Each point is reached from the start by the listed moves, each made once or not at all, plus a little noise. Say if it took an odd or an even number of moves. Then give how often each move was made.

Moves:
(1): [ 36 -29]
(2): [64 11]
Start: [-24  17]
Points:
[-26  12] -> even (0, 0)
[77 -2] -> even (1, 1)
[38 31] -> odd (0, 1)

Moves:
(1): [  8 -26  17   4 -30  -7  38]
(2): [  8  10 -18 -20  17  10  41]
(3): [-17 -21   8  -4  24  28  -2]
(4): [ 32  -1   0  16 -12  45  -4]
(5): [ 24 -14 -14 -16  -3 -10  -2]
(6): [-28  27 -23  -8 -26  19  -8]
Start: [ 4 13 -9 -8 -2  1 16]
Points:
[  0  20 -45 -31 -29   7   7] -> even (0, 0, 0, 0, 1, 1)
[  6   1 -29 -26 -65   8  44] -> odd (1, 0, 0, 0, 1, 1)
[ 25  15 -53 -42  -2  95  45] -> odd (0, 1, 1, 1, 1, 1)

Moves:
(1): [ 21  -1   4   4   6  13  -3 -30   5  -4   6   8 -24 -28]
(2): [ 30  36  -1  10   3  14   0   2   7   8  14 -20  -9  -6]
(3): [-16   5 -13 -19   2 -18  10   8  11 -11  -6   8  -4  22]
(4): [  6   6  23 -14  -6 -29 -22 -13   4  -1   0   7 -21  -7]
(5): [-14  31  19   1  12  11 -13 -12   1 -14  22  -3  -3   2]
(6): [  4  -4   7   8  -2   9  20 -26   7 -26  16 -16  21 -10]
(7): [-11   4  -6 -32   0 -10  27   8 -32 -16  23  -5 -18  10]
(8): [ 16  10   9 -31  22  -3   0  19 -18   1 -22 -19 -20 -10]
(9): [ -2  -7  15  16  20 -14 -25  -5  11   5   1 -19 -18  20]
(10): [ -3  21  22  16 -17  23   9   3  13  21 -18  -5 -25 -14]
(11): [ -7   8  22  -8 -12  15  -1  10  15 -15  19  12   1  11]
(12): [ 10   5  -7  15  -6   2   8  19 -12  -8 -23   8  -8   0]
Start: [-16  -8   1  28 -12 -15  12  15  13 -10  32   4  28 -12]
Points:
[ -4  46  27  40  -5  -2  25  24  14   7  51 -44 -40  -2] -> even (0, 1, 0, 0, 0, 0, 1, 0, 1, 1, 0, 0)
[  8  48  60  25  10  38  24 -32  22 -31  36 -31 -21 -73] -> odd (1, 0, 0, 0, 1, 1, 0, 1, 0, 1, 0, 0)
[  9  48  55  57 -10  28  24 -24  81 -30  64 -28 -28 -19] -> odd (1, 1, 1, 0, 0, 1, 0, 0, 1, 1, 1, 0)
[ 31  95  39  34  11  38  45  -2  27 -42  21 -35 -43 -56] -> even (1, 1, 1, 0, 1, 1, 0, 1, 0, 1, 0, 1)

Moves:
(1): [ 13  -2 -15   9  14  10   1  -6 -12 -11 -12 -16  -7  -6 -19   8   3  -2
 -13  17  -5]
(2): [  4   7  12   2   8   3  33  13   0  15  15  18  12 -24  -8  12  -1 -10
 -25  -9 -20]
(3): [  4 -10   8   0  -9   6   5   3   7   1  -1  -1  -4   2  -7  -6   9  -9
   1  -3   2]
(4): [ -3   4  -4 -11   1 -15  -4   7 -13  -4   0  -4 -14   1  -1   9 -13  -6
 -14  15  -1]
(5): [ 16   5  16   7  -3 -17 -10   5  -6  -1  11  -7 -17  14  18   8   4  16
  -2  -7  -1]
(6): [ -5  15 -12  13 -27   0  12  -2 -17 -15  -8  -6 -19   0   1   0  -1  -4
 -16  11  -2]
(7): [ 18   1  -8 -10  -1   8  -1  -3   5   8   1   2   1  -3  16  -6  17   1
  -4  -3 -11]
(8): [ 16   6  -9   4   2  -2 -16 -10 -14  13 -15  32  -6 -14  13 -10   7 -11
  -7  -3   5]
(9): [  8  -4  -3   3 -10   7  -9   1 -15 -13   9 -21  25  -8   4 -28   9  -7
 -12   7  -9]
(10): [ -2 -10  17  12  25 -13  15 -11   8  -3   6   1   7 -12  12  -1  16  12
  -1  25   7]
(11): [  1 -10   0   4  -3  -4  -1   6   5  -8  11  -9  11   4  12   1   5   0
 -10   0   4]
(12): [ -4 -14  13  18 -17  -3 -10  -4   8   0  -9   6  -2  -8   5  -6  -6   2
   0   5 -11]
(13): [ 4 -5 -4 -2 -4 -5  3  0 -3  8 -5 -1  9  4  6 -3 -2  7  1  1  4]
(14): [ 13   5  -1 -12   4   9   0  17   3  -2  -6   5   8  15   4   5  11  12
  -2 -22  -8]
(15): [  8  -6  -9 -15  13  11  -2 -18 -14 -15   2   4   2  -6  -4   0  10  12
   2  13   9]
(16): [  4   9  -3  -1  -2 -19  -6  -7   5  -9   9   0  -1  -9   3  -7   9   8
   4 -10  13]
(17): [ -8   9 -11  -3  15   9  -4   3  -3   9  11   2  -4   1  -8  -4   7  10
 -15   7  10]
(18): [  6   0  -3 -16  22  24  11  -7  21  -5  -8  14  -9   3  -6  -2 -11   4
   3  -7   2]
(19): [ 14  16   3   8   4 -22  -6 -10  -1   3   7  21   1  14  -2  -7  -9   6
   0  15  16]
(20): [-10 -26   9   6  -1  -9  11 -12   8 -12  10   0 -11   2  -7 -11   7   3
  26   2  -3]
Start: [ -3  14  -9   2  -2  -6   5 -14  -6   3   8  11  10   8   6  -9   3  -7
   7   0  -4]
Points:
[ -1 -34   7  45  11 -23  -7 -42 -11 -11  29  18  28 -28  35 -69  47   3
 -11  43  -2] -> odd (0, 0, 0, 0, 0, 0, 0, 1, 1, 1, 1, 1, 0, 0, 0, 0, 1, 0, 0, 1)
[ 32  -5  -9  10  15 -23   3  -5  -2 -32  40 -16 -14  31   2 -17  54  31
  -3 -17   8] -> even (1, 0, 1, 0, 1, 0, 0, 0, 0, 0, 1, 0, 0, 1, 0, 1, 1, 0, 0, 1)
[ 40   3 -15  15  42 -15  28 -61 -45 -63  35  -3 -38  12 -13 -43  33  29
 -33  95  23] -> even (1, 0, 1, 1, 1, 1, 0, 0, 1, 1, 0, 0, 0, 0, 1, 0, 1, 1, 1, 1)
[ 45  24  12  -6  -1 -26  13  28 -25  18  20  43   1   7  37  11  22 -15
 -53 -27 -22] -> odd (0, 1, 1, 1, 1, 0, 0, 1, 0, 0, 1, 0, 0, 1, 0, 0, 0, 0, 0, 0)
[ 30 -34 -18  37 -18  -7  43 -38 -25 -43  19 -41  22 -11  26 -56  65  -6
 -22  56 -20] -> odd (1, 0, 1, 0, 0, 1, 1, 0, 1, 1, 1, 0, 1, 0, 0, 0, 0, 0, 0, 1)
[ 10  36 -13  25  19 -40  57 -19 -35 -26  17   2 -13 -42  -5  12  14  -8
 -61  48 -11] -> even (1, 1, 0, 1, 0, 1, 0, 0, 0, 1, 0, 0, 0, 0, 0, 1, 0, 0, 0, 0)
[ 58  -1  35   4  18 -85  46  -5  11  -3  66  36  11  15  51 -16  56  35
 -19   4  -1] -> even (0, 1, 1, 1, 1, 0, 1, 0, 0, 1, 1, 0, 1, 1, 0, 1, 0, 0, 1, 1)
[ 54  11 -55  -1  43  52  16 -66 -41 -29  -8  19  -4 -37   8 -58  67  -1
 -53  64   5] -> even (1, 0, 1, 0, 0, 1, 1, 1, 1, 1, 0, 0, 0, 0, 1, 0, 1, 1, 0, 0)
